Rows are points. Each copy is the shape, with its points in the same order, turned, moved and blurred by noise. Is it also mirrored, or only turned?
(in the rows, 128 means zero)

Shape (6 x 3)
[[119 164  74]
 [122  73 154]
 [ 21 153 178]
 [173 142  90]
 [ 76 162  90]
 [133 111 163]]
Copy 1 (6 x 3)
[[ 82 128  84]
 [159  92 169]
 [ 46 134 222]
 [144 134  74]
 [ 55 120 119]
 [150 130 163]]
Copy 1 is: only turned
Copy 2 (6 x 3)
[[ 89 166 167]
 [140  81  98]
 [ 15  96  74]
 [148 170 150]
 [ 59 135 151]
 [130 110  88]]
Copy 2 is: mirrored
Copy 3 (6 x 3)
[[199 136 158]
 [ 86 119 116]
 [ 88 184 232]
 [189 134  97]
 [174 139 194]
 [105 152 115]]
Copy 3 is: mirrored

Shape (9 x 4)
[[218 132 195  62]
 [166  92  76 177]
 [118 117  93 134]
 [ 60 107 152 211]
 [116 157 154 168]
 [161 135  96 111]
 [147 126 131  51]
 [149 134 165 100]
 [153 152 119  91]]
Copy 1 (9 x 4)
[[123 143 216  22]
 [205  93 143 151]
 [167 136 113 136]
 [ 86  99 115 214]
 [115 152 161 169]
 [179 153 148 106]
 [142 165 133  48]
 [117 152 162  89]
 [159 168 156  90]]
Copy 1 is: only turned
Copy 2 (9 x 4)
[[136   7 188  55]
 [146 101 134 211]
 [141 124 112 145]
 [185 213 168 158]
 [120 153 182 125]
 [120  78 117 131]
 [144  64 110  63]
 [136  90 167  92]
 [104  86 127  94]]
Copy 2 is: mirrored

Shape (11 x 8)
[[124 101  97  94 134 128 170 152]
 [149  99 118 186 159 186 118 162]
 [153 187 107  99 109 110 140 125]
 [158 125 141 100 110 196 140 132]
 [ 32 101 182 175 110 107  55 114]
 [159  95  97 116 147 123 182 110]
 [124 107 109 102 111 112  97 134]
 [121 125 113 106 109 164 177 156]
 [156  91 142 126 124 132 163 160]
 [122  93 107 119 203 111 123 114]
 [108  92 114 172 129 155  88 107]]
Copy 1 (11 x 8)
[[143 123 119 140 167 146 165 146]
 [207 120  69 176 121 146  86 153]
 [104 163 156 148 139 109 135  95]
 [155 137  88 130  99  95 160 138]
 [117   7 125 110 110 132  31 160]
 [156 120 104 153 168 161 174  92]
 [156 102 150 110 127 142 128 136]
 [124 130 102 160 144 131 160 155]
 [175 102 120 168 148 114 156 131]
 [171 100 100 107 198 150 100  90]
 [164  82  96 131 105 172  85 132]]
Copy 1 is: mirrored
Copy 2 (11 x 8)
[[135  93 107 103  93 142 116 158]
 [170 155 137 145 161 126  46 156]
 [153 116 114 105 112  97 182 103]
 [175 152 140 135  67 124  88 102]
 [ 25 169  87 187 174 129  97 113]
 [147  62 154 118 113 151 121 138]
 [107  97  85 116 122 123 104  96]
 [157 131 118 130  68 142 119 162]
 [138  93 141 141  92 103  97 150]
 [ 99  97 154  71 152 148  83 133]
 [124 145 110 157 162 166  80 110]]
Copy 2 is: only turned
Copy 3 (11 x 8)
[[158 115  76 112 108 124 167 147]
 [168 100  73 178 147 195  95 137]
 [134 192 136 139 117 124 164 126]
 [186 132 117 121 132 188 160  94]
 [ 73  37 178 136 122 129  59  93]
 [168 135  74 104 164 119 155 153]
 [141 129 124 102  94 131 109 130]
 [161 115  84 138 112 146 183 107]
 [197 101 104 140 132 127 147 137]
 [121 106 101  99 150 151 118 200]
 [120 100 101 126 147 164  71 109]]
Copy 3 is: only turned

Shape (16 x 11)
[[142 127 109 170  89 152 116 115  81 105 153]
 [100 171 123 146 120 179  99  85  56 147 156]
 [169 142 148 152 191 163 177 102 146 188  68]
 [ 95 103 127 130 132 138  91 116  46  98 142]
 [142 133 124  62 100 166 159 156 158 145 119]
 [178 146 112  52 121  80 130 135 156 164 117]
 [102 141 117 144 149 127 168 117  84 102 132]
 [175 153 157 144 168 159 143 132 113 141  63]
 [129 208 153 171 163 155 128 134 135 125  69]
 [169 119  91  77 128 141 114 162 174 147 151]
 [124 126 145 110 121 145 112  68 116  74 162]
 [121 158 126 121 114 156 137  93   7  89 107]
 [136 132 155  77 126 105 150 161 146 160 142]
 [163 129  63  62 136 115 160 136 185 151 137]
 [ 82 127 115 147  90 155  94  93  97 129  88]
 [157 127  94  41 167 135 131 158 174 143 130]]
Copy 1 (16 x 11)
[[165 116 137 176 104 107 150 113 130 126 120]
 [122 142 179 170 114  63 141  96  79 151 135]
 [118 201 182  84 192 169 160  50 138 138 100]
 [102  78 161 177 120 113 125 124  95 111 130]
 [100 151 141  63 103 136 166 154 156 162 113]
 [121 130 116  21 112 142  90 111 138 163 116]
 [101 117 124 140 159  95 157  95 128 107 109]
 [124 187 171  92 142 167 151  75 118  89 107]
 [103 232 143 122 141 115 128  80 124  79 108]
 [133 142 118  69 121 163 119 161 154 175 157]
 [106  96 170 141 103  90 129 103 172 122 164]
 [104  93 153 149  89  83 180  71  74  91 113]
 [115 132 144  47 148 118 114 155 148 138  97]
 [112 133  87  45 143 153 134 122 168 195 140]
 [ 86 140 157 187  87 126 119  98 121 149  92]
 [ 88 142 112  39 140 167 126 149 144 166 165]]
Copy 1 is: only turned
Copy 2 (16 x 11)
[[121 135 109 176 183 129  84 161 103 106 155]
 [110 109 163 156 180 152  78 143  40 139 162]
 [198 143 119  98 156 190 128 130 117 206 102]
 [ 72  85 110 152 182 135 110 118 106 118 161]
 [195 128 143  98 110 118 146 130 120  89 145]
 [172 143 127  75 115  45 134 134 113 146 120]
 [124 134  82 150 182 147 140 107  78 129 153]
 [153 146 120  86 182 181 126 149 121 159  87]
 [126 213 140 102 183 188 117 129  86 157 108]
 [184 126 132  86 116  92 127 148 140 125 188]
 [129 115 158 169 212  99 151 128 119 123 173]
 [108  91 107 146 236 147 102 114  48  95 115]
 [151 121 124 114  98  93 172 147 100 128 134]
 [222 142 114  89 115  62 127 110 125 153 176]
 [107 134 158 165 165 145  64  92 109 114 122]
 [188 128 128  56 119  84 153 114 138 140 187]]
Copy 2 is: only turned
Copy 3 (16 x 11)
[[105 118 161 168 102 103 116 128  77 125  98]
 [ 90 114 188 117 117 131  88  79  51 125 138]
 [144 103 171  44 119 171 183 112 162 169  90]
 [ 91  98 137 141 145 116 137 138  33  99 136]
 [121 146 135  78  68 163 106 201 132 123 135]
 [156 217 133  91 117 145 148 197 135 146 160]
 [ 72 123 170 131 126 148 167 133 104  88 119]
 [133 104 175  66 150 159 156 160 128 162  83]
 [113  94 211  94 181 157 116 148 156 149 111]
 [176 168 111 128  89 173 108 182 127 120 141]
 [122 128 159 104 116  76 122 135  83  57 119]
 [ 56 115 201 104 133 119 143 147  21 115 105]
 [106 180 102  87 120 151 125 175 145 126 140]
 [166 188 141 113  64 180 152 177 145 105 160]
 [ 91  75 171 122 110  99 123 151  83 147 173]
 [175 171 118  88 102 202 129 192 131  96 152]]
Copy 3 is: mirrored
Copy 4 (16 x 11)
[[123  94 101 126 123 154 166 154  83 148 168]
 [111 122 162  87 173 155 156 127  65 155 185]
 [ 98 138 161 206 203 176  90 146 154 136 107]
 [114  69 146  75 133 144 162 152 110  99 182]
 [174 102 138 129 175 149 172 142 153 160  58]
 [170  94 135 166 160 116 159  65 143 111  59]
 [110 118 158 146 148 138 192 164 135 112 167]
 [ 94 140 134 164 178 173 108 158 127  98  94]
 [ 92 206 147 142 152 148 118 156 124 115 112]
 [199  92  98 138 173 109 139 116 155 145  90]
 [150 110 122  99 136 195 183 108 144 120 175]
 [ 65  98 143  95 168 173 210 153  72  97 155]
 [192 100 175 153 149 132 155 126 141 116  80]
 [177  96 114 176 186  97 175  94 184 154  86]
 [ 75 103 149  81 118 149 147 130 120 168 140]
 [188 101 122 137 204 103 149 108 189 117  79]]
Copy 4 is: only turned

Shape (18 x 12)
[[148 142 138  47 145  72 136  96 141 118  96 115]
 [105 170 110  61  66  81 176 188 120  70 174 118]
 [ 80  36 114  87  91 124 172 147 193 156 170 189]
 [125  71  98 160  78 144  78  89  94  86 189 200]
 [196 127 193 162 118 125 162 199  86  89 161 123]
 [154 173 149 126  90 195  97 110 147 187 162 149]
 [181 130 189 164 138 124  75 131 143  60 188 171]
 [ 74  81 168  71 183 200 146 163 124  88 167 168]
 [198 127 140  51 114 201  93 132 122 180 110 220]
 [ 93 162  59  81 109 143 139 115 124  99  63 105]
 [ 77 129 169 129  69 123 101 153 148 173  75 102]
 [146 169  68  64 110 136 105 130 144  67 137  99]
 [ 81 119 107 132 150 104 165  98 149 101  84 117]
 [157  63 111 143 100  81 170 123 122 161 192 161]
 [120 151 175  96 179 112  70  85 140 190 102 162]
 [ 97 125 149 174 147  93  58 170 168 132 109 171]
 [ 77 115 186 171  70  95 138 104  95  90  70 100]
 [185 124 163 101 140 114  73 148 123 157 129 101]]
Copy 1 (18 x 12)
[[107 127 116  99 171  34 150  76 141 153 104 138]
 [181 128  44  68 166 111 228  61 137 142 149 165]
 [102 107 128  83  87 176 199 125 126 249 124 123]
 [111 187 135 194 129 197 198  87  56 158 140 142]
 [181  27 118 158 157 103 194 143  71 110 153 163]
 [149 181 165 157 116 118 157 193 150 132 153 190]
 [101  80 146 209 134 147 160  81  96 110 171 205]
 [ 83  77 128  85 123 191 195 132 139 116  55 166]
 [ 83 147 160 130  54  57 199 178  88 153  93 204]
 [152 182 103  88 111  88 150  80 156  94  95  89]
 [138 148 141  56 116 106 120 145 119 128 209 106]
 [122 162  68 141 132  72 184  71 177  96 123 149]
 [153 112 124 103 136 119 109  74 134 142  87  74]
 [147 118 102 176 168 131 191 140  76 241 136 116]
 [ 73 147 164 101 132  77  57 155 116 148 118 189]
 [ 93 116 102 119  80 140  78 114  86 143 186 153]
 [165 121 177  75 180 134 132  74  70  98 179  85]
 [ 86 106 129 151 156  51 152 163 113 127 170 149]]
Copy 1 is: mirrored
Copy 2 (18 x 12)
[[ 94  88  83  54 105  95 153 101 114 202 113 149]
 [ 89  93 106 140 141   8 156 129 105 134 171  87]
 [134  47 163 113  44 121 136  95 168 151 246 103]
 [ 69 188 104 152  68 156  87  53 141 131 207  99]
 [149 122  96 193 148  84 140  64 175  98  86 142]
 [128 169 163  71 147 162 136 123 157 101 172 174]
 [123 204  91 129  94 106 105  81 218 131 105 112]
 [189  71 116 105 117 130  30 111 147 147 163  77]
 [162 129  96  14 109 158 115  60 125  69 182 173]
 [ 73  93 119  89  97 128 130 156  34 147 127 123]
 [155 122 144 137  80 115 149 160 101 175 168 213]
 [ 86 143 114  72 116  94 152 126  72 140 122  69]
 [ 75  68 119 126  66 143 119 145 116 190 112 130]
 [ 86  89 119 153  98 142 180  44 182 156 195 123]
 [136 138  71  48 120 176 124 135 166 206 150 192]
 [158 155  66 141  43 147 145 169 177 159 147 151]
 [ 82 125 125 195  77  93  99 124 102 193 123 211]
 [176 159 100  93 126 130 176  77 137 169 118 159]]
Copy 2 is: only turned
Copy 3 (18 x 12)
[[108  99  84 112 137 110 156  45 130 135  58  62]
 [151  55 107  46  81  88 103 154 142  99  73  67]
 [127  18 136  94 153 202 141 115 134 106 161 154]
 [145  84 151 147  56 108  94  70 169 160 191 174]
 [204 112 203 172  84 111 128 142 150 100  94  48]
 [165 160 139 137 163 134  86 137 178 206 125 121]
 [187 133 203 140 118  63 115  63 167 128 163  82]
 [134  73 245  73 137 136 140 105  78 157  87 143]
 [194  88 138 143 177 132 175 100 183 236  80 153]
 [108 127  59 100 114  94 113 116 100 126  32 153]
 [ 93  94 125 161 190 135  66 135 171 104  61 123]
 [167 116  78  81 117  62  86  91  92 155  82 111]
 [ 74 139 111 124 114 132 139  97  97  73  84 134]
 [146  58 118 160  81 181 154 113 151 117 172  89]
 [ 64 131 131 173 203 104 162  77 153 192  97 100]
 [110  97 157 186 181  67 123 105 142  99 141 136]
 [ 73 134 147 166  88 126  75  89 175  51  59 118]
 [164 100 135 200 163  98 109  86 126 177  89  55]]
Copy 3 is: only turned

Shape (18 x 12)
[[155 167 118  84  74 100 136 164 101 142 117 102]
 [204 101 114 140  68  68  90 168 124  65 117  99]
 [124  79  94  71 174  89 122  91  75 138 131 129]
 [171 121  85 182  77 163  94 114  86  70  89  90]
 [144 176 156 150  65 159 148  79 106  60 135 136]
 [192 160 140 116  84 102 146  68 155 158 164 105]
 [177 120 176 136 174 117 145 106 157 114 169 103]
 [162  91  90  67 127 138 178 144 182 119  96 166]
 [201 151 114  71  76 150 171 133 164  69 142 115]
 [169 108  98  82 127 103  71 137 119 121 142 120]
 [ 93 177 138 142 176  63  73 125 157 104 170 180]
 [206 105 131  94  78 133 101  74 186 122  83 156]
 [193 113 153 129  99 105 118 187 134 135  93 122]
 [148 148 167  72 174  76 107  84 129 172 103 121]
 [120 162 182 179  99 124  97 157  91 101 180 155]
 [133 161 123  73 122 141 136 157 166 171 134 187]
 [170 115 105 177 177 116 154 179 119  74 186 212]
 [ 87  91 120  96 112 119 127  98 128 170 107 139]]
Copy 1 (18 x 12)
[[119  64 147  78 137 157 163 172  98 123 111 137]
 [119  92 210 161 187 136 171 201 118  62 129 125]
 [198 130 108  81 143 123 147 152 165 114 154  55]
 [115 136 112 147 151 144 156 179 118   9 149 174]
 [ 68 114 112 124  89  79  98 186  90  54 132 140]
 [136 152 164  98  91  93 141 181  89 135  68 142]
 [128 159 175 159  81 109 138 119 122 126 116  81]
 [154  66 151  99 115  54 188 112 189 124 129 147]
 [ 95  69 189  94  75  93 145 171 162  82 100 164]
 [150 124 178  84 178 139 138 153 157 104 136 112]
 [ 53 156 130 116 196  90 114 127 136 157 123  44]
 [157 126 191  92 147  31 145 133 115  75 113 174]
 [131  83 192 140 156 127 181 133  93 110 150 142]
 [165 140 150  58 135 106 146 101  84 133 105  63]
 [ 57 125 132 158 146 129  89 168  76 137 177 108]
 [105  90 138  66 137  83 145 108 142 191 136 155]
 [ 62 136 146 174 129  83 181 171 188 150 212  82]
 [189 105  89 100 161  94 118 125 120 137 120 122]]
Copy 1 is: only turned
Copy 2 (18 x 12)
[[141 122 129 132 184 157  55  97 152 180 133 151]
 [161  80 172 141 149 112  79  38 203 115 118 183]
 [170 130 137 156 155 119 144  95  40 132 131 161]
 [ 76 142 185 176 116 143  81  62 178  78 125 142]
 [127 196 111 145 119 142  90  98 199 110  74  98]
 [162 198 149  83 154 113 112  72 167 186 142 119]
 [195 166 179  93 108  94 132 146 153 138 123 145]
 [200 132 127 108 143 228 151 101 139 119 164 169]
 [209 173 139 117 175 183  79  91 203 104 142 133]
 [155 123 172 113 189 127 109  78 113 118 114 188]
 [147 116 156 110 182 106 197 145 149 163  23 155]
 [160 158 160  51 123 186 125  21 149 120 121 143]
 [153  96 163 102 117 157  72  93 172 160 127 196]
 [173 128 168  78 139 129 121 107  65 194  97 121]
 [106 149 117 128 131  91  98 148 190 145  46 185]
 [153 156 120  80 182 208 136 138 135 177 108 183]
 [191 160 154 186 121 143 178 152 188 125  76 241]
 [112 127 100  97 143 152 149 105  87 146 147 144]]
Copy 2 is: only turned
Copy 3 (18 x 12)
[[175 116 146 108 110  97 167  98 106 153 125 111]
 [153 152 130  74  83  86 206  78 192 167  99 189]
 [ 92 134 114 114 165  22 122  80 100  90 146 166]
 [151 136 121  52  49 119 149 110 174  57 101 198]
 [184 218 124 124  78 151 145 120 146  54 156 155]
 [152 219 133  96 104  83 112 162 119 160 125 108]
 [101 190 137  97 147  97 100 145 192 152 177 148]
 [158 128  26  83 155  93 137 105 144 138 174 118]
 [187 176  90  56  98 123 173 121 129 150 197 118]
 [ 99 150 123  71 127  74 167  79 134 134 118 146]
 [ 65 183 136 167 165 100 172 103 211  97 116  85]
 [158 214  43  61 141 127 126  95 145 148  93 150]
 [168 108 121 100 122 130 139  81 180 179 122 166]
 [111 172 155  98 216  87  99 111 124 132 117 114]
 [101 169 163 180  80 160 150  99 182 115 131 147]
 [118 127  80 135 144 142 131  94 124 147 134  66]
 [ 90 132  84 157  79  81 129  55 249 111 197 112]
 [112 138  75 144 166  97 116 129  88 113 109 165]]
Copy 3 is: mirrored
Copy 4 (18 x 12)
[[ 95 109 131  82 144 108 104 114 102 131 144  67]
 [160  82 100 136 225 116 109 168  75 110 157  94]
 [153 152  69 113 121 209  97  66 143 100 168 119]
 [200 171 110 110 189  98 144 164 104 176 180 100]
 [155 129 118 104 146  55 121 149 164 182 204 144]
 [156  66 125  50 140 120  68 138 171 144 133 134]
 [156  77 132 150 124 164 107 151 199 151 127 135]
 [184  78 139 120  47 152 120 104  84 105 182 109]
 [165  48 136 118 119  83  77 142 115 153 212  83]
 [137 109  99  97 156 197  97 137 104 127 170 103]
 [ 74 153 122 145 119 173  72 183 135 119 141 210]
 [195  63 158  49 131 150 142 151 108 110 200 150]
 [132  84 141 118 146 127 161 161  96 109 122  82]
 [113 113 149  78 127 195 112 106 187  85 150 138]
 [ 74 130  78 135 152 106 139 179 145 182 130 166]
 [ 82  97 139  69  47 148 114 134 101 135 152 127]
 [134 122  42 188  63 127 117 210 120 116 135 139]
 [143 148 124  80 105 172 138  63 108 150 142 157]]
Copy 4 is: only turned

Shape (16 x 12)
[[217  79 190 120 109 155 126  87 131 138 144 118]
 [ 98  81  76  85 185 153 203 133 117 110  80 165]
 [175 127  69 146 176 172 123 126 159 121 152 137]
 [136 170  77 183  74 144 174 187  97 191 121  62]
 [108 118  99 144 102 168 167 123 163 182 102 107]
 [111  66 185 149  75 145 179  94 137 115 124 145]
 [178  71 136 178 110 129 136  96  88 167  81 170]
 [140 140 101  94  96 111 154  91 181 140 185 100]
 [105 123 105  97 175  63 170 112 112  68  72 100]
 [153 165  95 150  97 101 110 149 136 113  99 122]
 [222 170 113 143 104 135 109 191 172 191 168 156]
 [111 145 135 179 136  81 182 145 169 132 165 155]
 [116  69 170 155  96 103 160 143 139 105 158 148]
 [103  94 171 135 162  97 120 148  79 127  60 111]
 [ 95  70 106 148  95  56 147 198 186 161 173 119]
 [134 148 133  93 153 116 106  99  79 106 136 153]]
Copy 1 (16 x 12)
[[ 74 139 172 114 165 115 162 167 108 117  75  70]
 [ 92 126 102 212  88 163 172  55  62 134 129 182]
 [106 128  64 140 122 135 195 128 171 107 146 127]
 [224 143 130 179 150 209  97 159 177 157 155 115]
 [161  90 126 188 130 114 122 126 140 146 122 126]
 [109  54 189 143 167 122 131 143  74 108  98 142]
 [ 94 110 130 133 126 139 121 202  63 153 149 103]
 [116 129 119 140 142 118 110 113 180  95  52 156]
 [ 66 133 166 156  36 210 129  91 128  96 126 176]
 [155 144 150 115  98 142 134 158 161 102 159 161]
 [219 168  75  80 129 122 184 156 156 123 100 100]
 [161  62 110  97 113 200 149 130 139 113  97 177]
 [125  75 160  98 158 158 124 125  78  71 118 135]
 [ 91 120 203 114  67 175 116  92  75 147 160 112]
 [182  93  98 105 119 153  70  81 103  51 114 133]
 [ 59 170 147  99 116 152 156 108 137 162 119 167]]
Copy 1 is: mirrored
Copy 2 (16 x 12)
[[179  59 202 127 137 104 142 108 175 126 104 184]
 [ 88  95 105 167 125 105 107 118 148 198 233 139]
 [144 128 100 126 129 116 138 186 203 120 158 133]
 [177 226 104 183 144  66  70 149 124 156  76 129]
 [119 140 141 218 115  98 108 169 125 148 119 143]
 [163  48 185 186 134  99  77 106  82 120 143 169]
 [149 103 186 155 129 136  34 135 176 162 136 190]
 [128 105 114 151 181  75 166 173 111 109 120 193]
 [ 64 135 102  79 107  77 112 100 100 156 187 192]
 [155 171 103 111 119 139 103 154 116 135 108 178]
 [194 122 102 122 158 144 118 211 173 161  37 154]
 [125  80  88 120 141  73  57 203  95 132 125 144]
 [174  70 173 118 152  93  80 159  74 142 150 147]
 [ 76 137 188 101 109 117  67  93 101 176 136 135]
 [152 113 151 128 158  81 111 249  43 173 144 163]
 [ 98 117 131  95 183 143 109 103 145 120 142 160]]
Copy 2 is: only turned
Copy 3 (16 x 12)
[[150  58 134 147  43 161 115 176  81  87 145 154]
 [120 121 176 108 208 181 118 202 118 125  48 146]
 [139 102 130  91 147  90  56 159  91  71  97 149]
 [140 114 124  29 154 114 178  84 139 111 171  94]
 [178 113 120  93 173 148 125 163 133 122 166 116]
 [136 124 138 155 110 210 141 179 125 113 174 188]
 [133 122 172 101  90 225  99 152  88  67 145 103]
 [174  36 121 119 140 128  96 131 178 111 138 178]
 [155 102 162 107 175 202 118  99 100 152  34 198]
 [170 122 123 109 132 143 114  68 128  72  99 138]
 [138  93  63  91  74  91  90 127 159  46 114  83]
 [115 133  80  80 127 170  80 123 175 109 124 190]
 [ 88 118 104 149 114 197 122 142 134 107 150 190]
 [122 143 136 130 121 214 126 103  65 170  85 125]
 [ 83  77  39 125 182 189 108  98 166 104 149 142]
 [130 107 195 146  96 142  80 106 127 132  72 155]]
Copy 3 is: only turned
Copy 4 (16 x 12)
[[ 89  97 176  52 150  83 133  94  99 144 190 145]
 [ 43 126  46 138 143 199  96  92 124 151 116 137]
 [ 87 117  54  98 137  93 185 148 133 145 162 144]
 [154  59 102 151  99 154 200 104 168 118 196  30]
 [109  71 110 135 108 150 158 130  90 161 139  68]
 [ 75  79 185 120  79 154 123  93  81 127 145 152]
 [ 56  89 135  88 135 117 132  85  82  55 150  84]
 [169  99 111  95  87 127 123 170 112 172 183 140]
 [134 203  76 158 120 177  83  73 117 112 154 144]
 [114 170 117 123  95 134 166 138 144 103 187  81]
 [120 100 131  37 153 134 223 198 154 118 206  81]
 [151 101 122 127 104 182 181 155 106  88 149 168]
 [106  99 166  90  72 174 144 103 120 106 131 170]
 [102 166 153 139 152 149 123  52 146  88 104 101]
 [181 103 129  61  48 200 174 137 138 112  93 120]
 [ 95 140 128 130 156 106  84 134 166 101 168 150]]
Copy 4 is: mirrored

Shape (15 x 12)
[[152 154  52 167 157  96 114 125 117 175  92 134]
 [ 95 191 111 126 194 125 146 173  63 150 142 127]
 [128 115 102 135 205 128  76 160 110 163 102 164]
 [203  94  33  91 109  94 101 186 197 103 142  96]
 [ 80 183 105 129 131 116 119 117 103 175 107 143]
 [125 132 108 176 116 106 142 160  62 173 144 168]
 [126 117 112 149  87 143  79 115 186  87 158 150]
 [174 184 151 139 151 126 100 117  53 185 131 150]
 [107 128 141 149 129  67 108  91  91 191 133 130]
 [154  97  84 190  75 155  82  66 157 101 143 109]
 [142 146 115 195  96 119  86  96 246  82 135 182]
 [140 127  81 145  39 150  54 115 177 112 135 169]
 [114 152 121 128 149 157 159 112 102 216 161 164]
 [186  96  79 133 108 125 110 225 186 145  83  57]
 [169  88  75  86 103 108 181 168 147 103  59 108]]
Copy 1 (15 x 12)
[[158 108 163 130 111  60  87  45 104 121 105 149]
 [179  57 129 177 151 117 146 124 103 136  78 134]
 [138  85 178 143  63 129 128  73  92 152  81 158]
 [  9  65 126 121  82  26 122  56 126 169 173 122]
 [176 134 142 143 139 100 117 108 152 130  81 144]
 [189  98 174 127 151 105 144  93 104 154 156 157]
 [ 40 128 183 137 125 116  92 120 166 146 158 183]
 [204  89 160 180 113 147 120  73 148  98 142 131]
 [189 131 179 119 110 110  88 120 139 152 129  94]
 [ 64 140 164 112 145 131  26  66 152 149 183 173]
 [ 26 160 232 132 123  81  74 122 129  99 162 202]
 [ 58 153 173 118 120  91  93  84 200 160 175 210]
 [170 116 190 168 180 136 160  61 139 140 106 114]
 [ 46 127  78 160  71  59 137  50  71 184 174 130]
 [ 60 113  80  61 114  80 160  67  95 124 146 114]]
Copy 1 is: only turned
Copy 2 (15 x 12)
[[132 130 133 141  89 121 147 196  96 169 123 157]
 [165 101 157 149  40 121 108 120 138 141  67 119]
 [103 192 157 147  55 149 103 151 125 147 106 154]
 [125 166  62 100 151  94  90 168 118  60 195 209]
 [171 149 148 154 106 127 163 139 102 153  80  89]
 [153 106 164 206 119 136 105 138 131 178 139 113]
 [141 173 134 163 172 178 158 139 101  55 154 147]
 [129 115 128 158  44 156 151  97 117 196 145 112]
 [152 146 184 143 141 139 155 112 105 197 117 121]
 [118 128 161 181 163 143 214 154  95  73 198 163]
 [147 168 105 154 198 249 184 174  96  73 140 175]
 [161 202 104 201 168 164 170 147  96  76 188 125]
 [140 122 168 135  94 149 112 139  88 151 121  47]
 [116 185  83 108 132  89 120 202 200  83 178 171]
 [ 82 130  56 148 166  62 116 155 155  91 111 135]]
Copy 2 is: mirrored
Copy 3 (15 x 12)
[[157 154 170  75 142 117 159 177 146 157 108 175]
 [116 224 126 136 170 140 155 138 178 115 168 156]
 [137 174  87  89 106 156 162 178 133 153 137 156]
 [166 120 183 118 112 101 246 175  68 139  93  54]
 [160 164 150 131 142 127 108 149 158  95 140 183]
 [126 206 167 107 167 179 102 143 117 141 106 146]
 [142  68 160 180 120 159 137 171  84 143 133 107]
 [139 196 123 134 129 121 104  92 158 186 113 172]
 [177 155 153  81 140 144  72 116 131 140 159 143]
 [114  56 201 140 124 122 119 166  54 182 139 140]
 [165  19 174 179 127 169 129 210 137 173 105 105]
 [169  71 171 188 112 147 131 171  53 137  84 144]
 [124 208 183 140  86 155  95 144 163 132 145 162]
 [137 154 143 105 128  52 182 226  74 132  78  51]
 [ 94 121 171  76 121  96 188 149 115  66  67  71]]
Copy 3 is: only turned
